Rows are points. The window is the flat piece filled in between its corners: a triangle in 3 columns, a solid with four corners in 4, and so on. A path goes straight from each point to the next, and from the last back to the first. After which points does the path pass through the window?

Window:
[[-0.40, -0.41, +0.52],
[+0.41, -0.23, -0.17],
[+0.20, -0.06, -0.32]]
Path:
(1): [-0.23, -0.21, +0.47]
(2): [-0.18, -0.48, +0.24]
(3): [-0.50, -0.77, +0.36]
(4): [-0.25, -0.19, +0.49]
(5): [-0.28, -0.30, +0.54]
(6): [-0.60, -0.69, +0.21]
(7): [-0.28, -0.58, +0.31]
(8): [-0.36, -0.12, +0.56]
Through the window after points: 1, 3, 5, 7

Window:
[[+1.04, +0.00, +0.09, -0.37],
[-0.04, -0.60, +0.20, -0.10],
[-0.76, -0.03, -0.15, -0.12],
[-0.92, -0.07, +0.36, +0.27]]
Path:
(1): [+0.30, -0.16, +0.56, -0.33]
(2): [-0.09, -0.44, +0.46, -0.54]
(3): [-0.38, -0.30, -0.04, +0.42]
(4): [-0.40, -0.49, -0.20, +0.56]
(5): [-0.54, +0.05, +0.79, -0.20]
(6): [-0.53, -0.20, +0.38, -0.07]
(7): [-0.62, -0.24, +0.15, +0.33]
(8): [-0.44, +0.05, -0.14, +0.50]
(9): [-0.47, +0.19, +0.43, -0.37]
(10): [-0.53, -0.17, +0.12, -0.51]
(11): [-0.46, -0.11, -0.40, +0.16]
(12): [+0.12, -0.35, +0.03, +0.56]
Through the window after points: 2, 6

Window:
[[+0.38, +0.30, +0.13, -0.45, -0.42, -0.33],
[-1.08, +0.21, -0.90, -0.30, +0.16, +0.52],
[-0.22, +0.56, -0.28, -0.06, -0.48, -0.70],
[+0.75, +0.39, +0.03, +0.27, -0.34, -0.01],
[+0.27, +0.16, -0.26, -0.03, +0.51, -0.03],
[-1.24, -0.62, -0.22, +0.34, -0.44, +0.09]]
Path:
(1): [-0.41, +0.26, +0.02, +0.20, -0.22, +0.18]
(2): [-0.46, +0.55, -0.25, +0.07, +0.21, +0.17]
(3): [-0.30, -0.04, -0.69, -0.06, -0.07, -0.10]
(4): [+0.32, +0.05, -0.33, -0.09, -0.40, -0.50]
(5): [+0.03, +0.41, +0.08, -0.04, -0.08, -0.33]
(6): [+0.30, +0.94, +0.39, +0.13, +0.15, +0.15]
(7): [+0.34, +0.09, -0.89, -0.66, -0.16, -0.28]
(8): [+0.30, +0.09, -0.61, -0.12, -0.02, -0.17]
(9): [-0.40, +0.59, +0.39, +0.16, +0.28, +0.02]
(10): [-0.59, +0.56, +0.25, +0.19, -0.25, -0.01]
(11): [-0.22, -0.43, -0.79, -0.39, -0.51, -0.21]
(12): [-0.09, -0.23, -1.02, -0.52, -0.14, -0.37]
(13): [-0.82, +0.21, -0.04, -0.05, -0.29, -0.07]
(14): [-0.54, +0.28, +0.27, +0.02, -0.06, -0.09]
(15): [-0.33, -0.25, -0.48, +0.00, -0.42, -0.17]
(16): [-0.02, -0.28, -1.03, -0.20, -0.14, -0.03]
Through the window after points: 8, 14, 16

Window:
[[-0.48, +0.52, -0.01, +0.52, -0.03, -0.23, +0.56, +0.13],
[+0.74, -0.25, +0.16, -0.45, +0.98, -0.01, +0.52, +0.09],
[-0.84, +0.77, +0.03, -0.18, -0.91, +0.24, +0.16, -0.13],
[-0.56, +0.50, -0.83, -0.14, -0.06, +0.08, +0.06, +0.52],
[+0.10, +0.83, -0.21, +0.32, -0.57, +0.15, +0.03, +0.14],
[+0.18, -0.33, +0.62, +0.21, +1.05, +0.17, -0.27, -0.27],
[+0.41, -0.91, +0.55, -0.09, +0.39, -0.45, -0.30, -0.31],
[-0.25, -0.02, -0.42, +0.19, -0.59, +0.46, +0.29, -0.36]]
Path:
(1): [-0.49, +0.40, -0.20, -0.12, -0.30, +0.32, +0.10, +0.33]
(2): [-0.46, +0.54, -0.45, +0.06, -0.10, -0.39, +0.14, -0.30]
(3): [+0.69, +0.23, -0.63, -0.38, +0.33, -0.23, -0.16, -0.36]
(4): [-0.11, -0.06, +0.36, -0.15, +0.19, +0.31, +0.33, +0.24]
(5): [-0.04, -0.47, +0.33, -0.05, +0.14, +0.42, +0.46, +0.68]
(6): [+0.37, +0.20, -0.31, -0.14, +0.33, -0.03, +0.23, -0.60]
(7): [-0.11, +0.64, -0.46, -0.16, +0.33, -0.14, +0.07, -0.42]
(8): [-0.02, +0.12, +0.27, +0.25, +0.05, +0.47, +0.35, +0.64]
Through the window after points: 1, 5

Window:
[[+0.80, +0.47, +0.09, +0.60, +0.21, +0.01, -0.60, -0.08, +1.05],
[+0.35, -0.47, -1.01, +0.33, -0.39, +0.04, +0.60, +0.06, +0.16],
[+0.55, +0.06, -0.06, -0.58, +0.06, -0.18, +0.33, -0.10, +0.09],
[-0.79, -0.02, +0.32, -0.48, +0.32, +0.00, +0.80, -0.26, +0.11],
[+0.32, -0.13, -0.67, +0.48, +1.24, -0.75, -0.20, -0.50, +0.30],
[+0.55, +0.23, +0.59, -0.25, +0.17, +0.50, -0.01, +0.32, -0.59],
[+0.19, -0.34, +0.27, +0.15, +0.20, -0.25, +0.19, -0.57, -0.69],
[-0.21, +0.47, -0.98, -0.66, -0.64, +0.45, +0.07, +0.04, +0.82],
[-0.33, -0.16, +0.38, +0.18, -0.56, -0.24, +0.02, +0.68, -0.44]]
Path:
(1): [+0.13, +0.37, +0.08, +0.20, -0.32, +0.09, +0.90, +0.26, -0.55]
(2): [-0.20, +0.58, -0.25, -0.17, -0.16, +0.21, +0.40, -0.07, +0.28]
(3): [-0.18, -0.28, -0.48, -0.58, -0.16, +0.08, +0.24, -0.07, +0.44]
(4): [+0.24, -0.46, -0.06, -0.50, -0.13, +0.27, +0.17, -0.04, +0.15]
(5): [-0.06, +0.12, -0.15, +0.07, -0.09, -0.25, +0.27, -0.05, -0.36]
(6): [+0.45, +0.12, -0.05, +0.01, +0.24, -0.14, +0.44, +0.12, -0.44]
(7): [+0.13, -0.29, +0.36, +0.09, +0.10, +0.10, -0.01, +0.02, -0.10]
(8): [-0.12, -0.30, +0.59, -0.69, +0.60, +0.23, -0.55, -0.07, +0.19]
Through the window after points: 2, 8

Window:
[[+0.12, -0.91, +0.82, -0.05, +0.16, +0.70, +0.04, +0.33, -0.52, +0.00, -0.03],
[+0.51, +0.22, +0.30, -0.11, -0.60, -0.38, -0.17, +0.06, -0.48, -0.10, +0.18],
[+1.29, -0.52, +0.27, +0.10, -0.03, +0.61, -0.32, +0.51, -0.26, -0.08, -0.23],
[+0.55, -0.80, +0.12, +0.49, -0.31, +0.48, -0.31, +0.50, -0.75, -0.08, -0.64],
[-0.48, +0.03, +0.25, -0.25, +0.61, +0.02, +0.18, +0.68, +0.09, -0.28, -0.01],
[-0.98, +0.32, +0.20, -0.23, +1.29, +0.62, +0.07, -0.19, +0.19, +0.22, +0.06],
[-0.60, -0.15, +0.38, -0.37, +0.57, -0.22, -0.20, -0.07, +0.55, +0.06, -0.21],
[+0.01, -0.11, -0.39, -0.34, -0.46, -0.28, +0.27, -0.11, +0.15, -0.10, +0.54],
[-0.26, +0.37, +0.16, +0.24, -0.34, -0.34, +0.16, +0.14, +0.58, +0.23, +0.55],
[+0.75, -0.34, +0.33, +0.39, -0.50, +0.22, +0.21, -0.11, -0.24, -0.71, -0.05],
[+0.11, +0.05, -0.03, +0.09, -0.56, -0.20, -0.54, +0.07, +0.13, -0.50, +0.73]]
Path:
(1): [+1.09, -0.35, -0.17, +0.51, +0.31, -0.24, +0.24, -0.06, -0.89, -0.70, +0.17]
(2): [+0.00, -0.08, +0.41, -0.05, -0.60, +0.31, -0.23, +0.26, +0.12, -0.03, +0.13]
(3): [-0.55, +0.42, +0.80, -1.19, -0.18, -0.02, +0.08, +0.28, +0.20, -0.57, -0.27]
(4): [-0.24, -0.24, +0.00, +0.27, +0.42, +0.06, -0.04, +0.09, +0.00, +0.07, +0.13]
(5): [+0.50, -0.31, -0.01, +0.56, +0.16, -0.44, +0.01, +0.09, -0.43, -0.07, +0.29]
(6): [+0.03, +0.23, +0.65, -0.64, -0.74, +0.31, -0.14, +0.07, +0.06, -0.24, -0.09]
(7): [-0.07, -0.16, +0.27, -0.38, -0.23, +0.17, +0.08, +0.24, -0.06, -0.04, -0.07]
(8): [+0.44, -0.26, +0.07, +0.76, +0.81, +0.05, +0.12, -0.04, -0.11, -0.03, +0.53]
Through the window after points: 5
